Each point is reached from the start by the listed moves, each made once or not at all, plus a little noise. Is the number of moves made odd or even? Then give how often each move was made.
In the rows, 128 means zero.

Moves:
(1): [145 167 128 104 128]
(2): [122 205 135 132 126]
Start: [147  99 133 146 176]
Points:
[160 216 143 123 177] -> even (1, 1)
[143 171 136 146 172] -> odd (0, 1)

Moves:
(1): [155 155 135 162]
(2): [131 151  89  99]
(3): [ 69 143 132 107]
(4): [ 87 118  62 150]
Start: [124 122 127 131]
Points:
[ 88 135  23 125] -> even (0, 1, 0, 1)
[ 65 140 129 108] -> odd (0, 0, 1, 0)
[ 96 164 141 147] -> even (1, 0, 1, 0)
[155 172  94 133] -> even (1, 1, 0, 0)

Moves:
(1): [109 134 155 151 136 108  88 110 140 112]
(2): [ 99 109 137 137 114 168 110 133  98 130]
(3): [ 98  66 147 121 112 118  98  97 113 136]
(4): [120 130 171 155  98 117 139 116 134 123]
(5): [120 126 140 133 132 109 106 127 142 175]
(6): [134 154 142  92 112 123 117 107 119 120]
(7): [151  84 124 149 118 164 107 122 146 164]
(8): [122 143  82 128  81 123 113 118 131 155]
Start: [141 128 123 126 133 132 141 129 141 121]
Points:
[111 133 157 104 106 147  89 112 116 161] -> odd (0, 1, 0, 0, 1, 1, 0, 0)
[116 111 124 143  52 176  35  80 134 165] -> odd (1, 1, 0, 0, 0, 1, 1, 1)
[ 90 100 228 134  79  83  71  47 135 102] -> even (1, 0, 1, 1, 0, 1, 0, 0)
[ 81  20 157 179  21 159  45  75 138 239] -> even (0, 1, 1, 1, 1, 0, 1, 1)

Moves:
(1): [132 107 118 121 106 128 125  57 122 132 130  77]
(2): [124 154 168 116 106 127 129 142 154 109 128 113]
(3): [135 123 148 114 134 129  99 104 144 171 116 135]
(4): [130 135 135 112 130 104 107 133 138  92 120 126]
(5): [139 112 133 136 163 163 131 129 106 163  95 138]
(6): [176 115 151 167 182 136 149 121  99 155 131 173]
(7): [103 151 114 120  99 107 118 112 116 109 135 122]
(8): [123 103 156 134 142 124 116 130 131 135 108 144]
(9): [141  97 137 183 206 148 138  93 109 170 122 120]
Start: [ 98 129 143  87 108 107 111 168 103  98 205 136]
Points:
[124 133 232 104 162 101  91 165  81  93 157 183] -> even (0, 1, 0, 1, 1, 1, 1, 1, 0)
[131 108 160 174 209 118 128 111  44 148 210 165] -> odd (0, 0, 0, 0, 0, 1, 1, 0, 1)
[149  76 249 141 224 119  71  38  72 187 143 133] -> odd (1, 1, 1, 1, 1, 1, 1, 1, 1)
[108 102 153  66  91 110  80  75 114 142 197  94] -> even (1, 0, 1, 0, 0, 0, 0, 0, 0)

Moves:
(1): [124 186 123 148  97 122 125 199 127 138 177 130]
(2): [161 130 117 127 151 108 108 169 117 129 148 109]
(3): [144 116 140 137 145 145 138 108 146 106 119 136]
(4): [132 128 123 163 115 117  91 140 142 116 138 131]
(5): [138 112 115 113 125 166 141  97 102 117 136 135]
(6): [136 103 183 138 158 135 108  83 131 121 121 162]
(7): [ 93  84 131 152 174 126 145 139 125 135 103 112]
(8): [120 123 115 140 140 111 149 131 107 120 110 103]
(9): [ 93 132 108 135 130 107 156 128 119 125 155 104]
(10): [127 110 143 124 118 137 128 135 133 124 128 128]
(11): [ 98 100 131 125 163 142 147 108 110  95  83  82]
(12): [148 135 113 139 122 133 121 144 113 161 146  76]
Start: [112 146 124 138 102 115 120 108 127 102 141  93]
Points:
[138 153 103 188  85 107  75 136 126 117 172  44] -> even (0, 0, 0, 1, 0, 0, 0, 0, 0, 0, 0, 1)
[104 110 110 177 142 114 130 138 109 144 136  22] -> even (0, 0, 0, 0, 0, 0, 1, 0, 0, 0, 0, 1)
[135  48 174 187 174 134  75 105 104  73 152 102] -> even (0, 1, 0, 1, 1, 1, 1, 0, 0, 1, 0, 0)
[107 127 169 212 156 101  94 153 130  30 184  53] -> even (1, 1, 1, 1, 0, 1, 0, 0, 1, 1, 1, 0)
[ 15  73 106 200 172  97 150 111 111  60 107   7] -> even (0, 0, 0, 1, 0, 0, 1, 0, 1, 0, 1, 0)
